Every row gives one point. The last column is the point's height on a tilted bowl or saddle (a function of degree 2), plus a little noise. Count its main directions that bend up, bend down and stay straight.

Points (16 x 4):
[[-24 -15  11  10]
 [-35  16   5  24]
 [-10  26  -2  22]
 [-45  -7  42  38]
 [-24  34  49  43]
 [  9 -21   0  -4]
 [ 32 -29 -29  17]
 [ 12  37  42  26]
 [-35  29 -19  34]
 [-54 -15 -21  36]
 [-27  -7  -8  15]
 [  0  62  22  66]
 [-32 -15 -55  38]
 [ 16 -84  49  14]
 [-34  37 -15  40]
 [  9  21  31   8]]
Directions: 2 up, 0 down, 1 straight

Points (25 x 5):
[[-19 -14 -10  50  22]
 [ 17  25  35  14  20]
 [ 37   3 -15  -6   5]
 [ 64 -34  10  57  52]
 [ -7  61   0 -28 -10]
 [-12 -43 -46  64 103]
 [ 33  22 -27  11  20]
 [-59  -6 -15 -47  27]
 [ 10   2 -39 -34   3]
 [ 32  19 -33 -59 -15]
 [ 71  44 -21  -1  50]
 [-39  18   0  -4  -7]
 [ 52  -1  10   1  13]
 [ 24 -48   4 -39  -7]
 [ 33 -10  52  10  26]
 [ 24  47   6  -6   9]
 [-19   2   5 -18  -7]
 [-31  -8  63 -21  28]
 [  0 -15 -40 -54  11]
 [-26 -33  25 -12   4]
 [-16  -5 -58  20  65]
 [-32  -6  44 -18   9]
 [-22  30 -32  10   7]
 [ 17  50 -11 -25  -6]
 [-49  -2 -11 -10   9]]
Directions: 2 up, 0 down, 2 straight

Points:
[[  5 -12  11  33 -21]
 [-18 -47 -22  40  14]
 [-26  51  48   5 -13]
 [-11  -5 -29  49  19]
 [ 40   5  -7  -6 -38]
 [ -2  24   2  36 -10]
 [-18 -19  10  -5 -14]
 [-23  68 -19   7  29]
 [ 33 -31 -23 -26 -43]
 [ 14  10 -38  35   2]
 [ 85   1 -49 -34 -32]
 [ 36  20  28  -8 -36]
 [-25  48  -8 -13   6]
 [-37 -45 -15   0  16]
 [ 32  -9  19 -23 -41]
 [-10 -16 -11 -44 -27]
 [-52  33 -37  72 108]
 [ 11   7  -8 -31 -34]
 [-26 -13   9   4  -5]
 [ 72  37 -25  22 -26]
 [ 10  45   4  44 -13]
 [ 34  -2 -11 -29 -42]
 [-45   0  -1 -14  10]
 [ 48  47 -38  14  -6]
 [-17 -38   1  45   5]
 [ 16   0 -47  -4  -8]
 [  4  74   2 -63 -13]]
Directions: 2 up, 0 down, 2 straight
